Each row is a point. The points of each table are mixes of a few directions, plus a little noise. Count the directions of each table, and those that both share. Where both have some left over, give the other angles between the two spaces (their principal angles), to ten degrees, smallest first.
In the rows, zero is written as 128.

First:
[[135 124]
 [ 99 140]
 [ 73 150]
 [222  89]
 [112 135]]
Second:
[[ 60 157]
 [ 90 144]
 [175 109]
 [119 132]
 [113 135]
 [212  93]]
Directions: first 1, second 1, shared 1

First:
[[135 133  83 137]
 [129 129 120 129]
 [128 128 129 128]
 [109 113 249 105]
 [133 132  98 134]
 [134 132  92 135]]
Second, 5 rows:
[[150 131 129  75]
 [101 114 124 166]
 [115 100 120  94]
 [195 151 139 155]
 [ 79 145 128 152]]
Directions: first 1, second 3, shared 0; angles 80

First:
[[150 107  96 106 132 107  93 133]
 [157 160 142  97  64 111  88  83]
 [134 126 175  93 155 188 229 130]
 [109  87  58 181 111  91  70 106]
 [147 137 104 114 111  83  50 135]
 [160 172 162 142 147 169 171 137]
 [ 39 108 158 163 175 148 195 171]]
Second, 9 rows:
[[ 99 106 128  80 145 151  89 152]
 [113 114 134 124 134 113 122 128]
 [ 94 112 139  43  79 149 151 114]
 [138 132 125 159 149 118 117 134]
 [135 147 124  78  70 166 173 110]
 [174 172 103 139 116 185 138 139]
 [202 178  86 245 222 166  55 186]
 [109 110 155 133  86  59 188  77]
 [ 87  81 156 151 153  45 118 113]]
Directions: first 5, second 3, shared 1; angles 30, 60

First (10 x 12):
[[124 210  94 140 145 148 154 158 119 109 160  94]
 [101 142 120 112 120 100 141 124 134 145 138 130]
 [143 135 117  98 145 156 147  90 149 151 149  90]
 [209 138 172 159 130 129 109 154 115 107 118  41]
 [107 127  86 140 113 121 153  87  92  84 142 158]
 [156  25 119 183 103 131 121  47  77  35  80 185]
 [108 116 169 162 149  73 145 140 249 160  34 117]
 [136 139 134 122 131 156 103 164 100 131 146 133]
 [ 84 122 130  92 134 153 104 162 137 172 143 190]
 [108 123 150  74 109 107 100 156 109 185 165 144]]
Second:
[[142 126  98 118 126 178 137 126 128 125 143 123]
 [149 174  89 135 138 121 170  51  78  77 175  73]
 [123 132 113 100  92 124 118 154  79 140 172 135]
 [135 130 101 194 104  96 177 142 193  91  55  96]
 [120 102 146 136 130 137 114 164 173 149  88 153]
 [118 133 114 122  74  91 128 170  94 132 147 129]
 [144 112  49 144  59 184 165 198 161 120 109 119]
 [117 108 189  84 187 158  71 110 120 172 148 172]
 [148 117 149 143 220 196 132  59 198 119  86 125]
 [104 126 184 100 139  82  84 132  91 159 151 157]
 [109 147 176 132 140  42 114 102  95 125 136 125]]
Directions: first 6, second 4, shared 3; angles 70

First (10 x 18):
[[136 122 137 104 108 106 117 106 100 138 132  98 132 146 129 135 138 166]
 [115 131 128 143 123  93 151 154 132 156 153 126  71 131 167 136 140 128]
 [126 164 175 154 130 139  78 106  97 135 101  97 131 127  65 187 138 135]
 [109 138 115 117 123  80 140 138 141 138 197 141  92 161 194 112 150 142]
 [ 98 169 149 144 162 161  67  74 142 123 139 123 191  96  74 173 128 101]
 [127  93 105 105 105  69 185 152 136 151 157 127  66 139 199 101 134 152]
 [ 97 136 135 122 164 120 108  62 183 125 133 125 156  77  76 153 121 101]
 [146 109 119 128 106 104 165 167 116 132 120 131  77 157 160 103 133 145]
 [174 110 110 136 124 193 142 170 121  69  67 169 157 159 102  69 107 114]
 [145 112 110 135 133 214 127 147 112 112  83 141 207  90 116 114  92  98]]
Second, 9 rows:
[[136 129 116 123 131 133 126 115 131 101 136 144 152 140 133 114 140 124]
 [111 125 155 142 121 115 134 156 120 189 109  91  73  99 117 162 103 137]
 [136 129 117 125 130 132 127 116 129 103 134 142 149 138 133 118 140 123]
 [156 124 103 140 124 122 144  89 115  65 133 155 165 133 149 133 181 105]
 [ 79 133 177 116 130 131 106 199 144 249 112  71  49 108  91 135  37 166]
 [149 124 113 142 123 120 144 100 115  87 128 143 148 126 144 141 169 110]
 [143 133  98 108 137 145 117 100 140  63 151 170 191 164 138  83 148 121]
 [ 89 130 173 127 126 124 117 187 135 235 109  73  51 101  99 149  58 157]
 [154 126 100 130 128 130 137  90 122  59 140 162 177 144 147 117 175 109]]
Directions: first 6, second 2, shared 1; angles 90
